Rows are points. Two turns around zero, p and q, are shown by what they do to some points. Write where each new point lands after one turn and then the other. Backwards means that the second turn is done in reverse. Each puzzle has new turns, and all numbers are rounded.

Turn p:
[ 0.6 -2.7] -> [-2.8 -0.2]
[-4.7  3.1] -> [3.8 4.1]
[ 5.8 -3.2] -> [-4.1 -5.2]
[-1.7  2.8] -> [3.0 1.2]
Turn q:
[-1.4 -1.1] -> [-0.9  1.5]
[2.0 3.0] -> [ 2.7 -2.4]
[ 0.1 -7.1] -> [-7.0  0.9]
[-0.7  5.2] -> [5.2 0.0]
Where do these land?
q, then p: [4.8 4.0] -> [-5.8 -2.4]
p, then q: [-1.9  0.5] -> [ 1.7 -1.0]
p, then q: [-2.9 -4.4] -> [4.1 3.4]

Turn p:
[ 1.4 -3.8 -2.5  0.2] -> [ 1.9 -1.7  1.0  3.9]
[-3.7 -2.7 -0.7  2.3] -> [-1.5 -2.6  4.2  0.4]
[0.1 3.2 5.2 3.1] -> [-5.9  2.4 -1.7 -1.9]
[ 3.6 -3.6  3.5 -1.7] -> [0.1 4.6 0.1 4.5]
[ 0.1 -3.5 -5.2  3.8] -> [ 0.4 -6.2  1.1  3.7]
[ 2.1  5.4 -2.6 -0.6] -> [ 1.5 -1.4 -5.3 -2.9]
[-3.8  5.0  2.3 -7.1] -> [ 3.4  4.8  0.7 -7.7]
Turn q:
[ 4.3  4.5 -2.4 -1.3] -> [-2.1 -1.3 -1.8  6.1]
[ 1.7  0.0 -3.2  3.4] -> [-0.8 -4.5 -1.9  0.0]
[ 2.2 -4.4  3.1 -3.8] -> [4.6 1.3 4.8 1.2]
[-6.7 -3.2 -3.1 -0.9] -> [ 3.8  2.3 -4.4 -5.2]
[-1.5  3.1  5.6  2.5] -> [-5.5  2.2  3.2 -2.0]
Where do these land?
q, then p: [ 0.8 -6.7 -4.2  2.6] -> [ 4.2  2.0 -0.3  6.9]
q, then p: [ 2.7 -1.0  2.8 -3.5] -> [-4.5  1.8 -2.3  0.3]
p, then q: [-0.6  5.3  4.3 -0.6] -> [ 0.2  4.8 -4.3  2.4]
p, then q: [-3.3  1.8  3.1 -1.9] -> [-0.8  4.6  0.3  2.3]
q, then p backwards: [ 1.3 -3.7 -4.9  6.4] -> [-1.8  3.9 -7.3  3.0]
p, then q backwards: [-0.9  4.3 -1.1 -3.0] -> [-4.2 -3.1 -1.4  0.7]

Turn p:
[ 7.3  6.3 -1.8 -9.1 -0.1  5.7] -> [ 5.9 -0.6  2.8 -8.7 -4.8 -8.3]
[ 3.2  3.5 -0.2 -0.6 -4.0 -0.5] -> [ 0.2  1.6  3.4 -0.5 -4.7 -1.4]
[ 0.7 -2.1  3.8  3.7 -3.5  2.8] -> [-0.3  3.8  2.2 -1.6  0.4  5.5]
[ 3.5 -3.0  1.6  4.6  1.2  1.2] -> [1.4 1.9 4.0 0.8 4.3 2.7]
[-7.0 -0.7 -2.5 -4.5  3.8 -2.8] -> [-2.3 -4.2 -8.1  1.4  0.9 -2.8]
[-2.3 -1.9  3.7  1.9  5.1 -3.2] -> [ 2.1  1.3 -3.9  4.8  4.1  1.3]
[-2.6  0.6  0.2  2.6 -2.2 -0.2] -> [-1.6 -0.5 -0.2  1.2 -1.7  3.4]
[-1.7  1.7 -3.8  4.3 -3.2  0.7] -> [-2.7 -3.7  3.0  0.9 -2.6  3.4]
[-1.1 -4.4 -1.1 -2.9  2.9 -3.7] -> [-2.7  0.3 -3.3  1.7  4.2 -3.7]
Turn q:
[ 0.2  4.8  0.0 -1.9  1.9  0.0] -> [ 0.6  0.5 -0.4 -5.3 -1.1 -0.7]
[ 2.7  1.3  6.3  2.3  0.0 -1.1] -> [-4.0  2.8  2.6 -0.9  3.0 -3.8]
[ 4.7  2.2  3.0 -0.4 -3.5  3.1] -> [-2.7 -2.1  0.7 -2.8  6.1 -0.6]
[ 7.1  1.7  0.6  3.4 -2.2 -0.4] -> [ 0.1  0.6 -1.9 -0.5  7.0 -4.0]
[-10.5  -6.6  -4.5   0.5   0.2   0.0] -> [ 1.1  0.5 -0.9  7.4 -7.9  7.4]
[-2.7 -4.8 -1.4 -2.0  4.4 -2.1] -> [ 2.0 -1.2  1.5  3.5 -6.2 -1.2]
[-5.0 -3.7 -2.7 -5.5 -0.6 -4.2] -> [ 5.4 -0.7  4.5  2.5 -4.8  3.8]
[ 0.7  3.9 -0.8  0.6 -0.8 -2.2] -> [ 2.0  2.8 -0.7 -2.8  1.5 -0.2]
[ 2.8  1.2 -0.5  3.1  0.6  6.9] -> [-4.4 -3.1 -5.5 -1.1  2.3 -0.7]
Where do these land?
p, then q: [ 1.1  3.3 -2.7 -0.5 -5.8 -0.5] -> [-1.3  1.8  4.3  0.9  2.7  4.7]
q, then p backwards: [-0.2  1.0 -0.5  3.0  0.8  1.1] -> [-2.0 -1.2  1.2 -1.8 -0.4 -1.2]
q, then p: [ 3.1 -0.4 -0.8 -1.1  4.7  2.4] -> [-5.3  1.1 -0.4  1.7  1.3 -2.3]
p, then q backwards: [-3.5  3.5 -1.7 -2.3 -5.3  2.2] -> [-4.2  1.8 -0.1 -2.3  5.1  3.7]
q, then p: [-1.5 -3.9 10.8  0.5 -0.1 -3.9] -> [ 3.6  4.3 -5.7  5.5 -3.9  6.4]
p, then q: [-0.8  4.6 -2.8 -2.5  7.1 -0.7] -> [ 4.7 -0.7  0.0  6.2  2.2 -4.6]
p, then q: [ 1.8 -8.0 -2.4  2.8 -1.4 -0.6] -> [-4.4  2.1  0.7 -1.9 -7.4 -0.4]
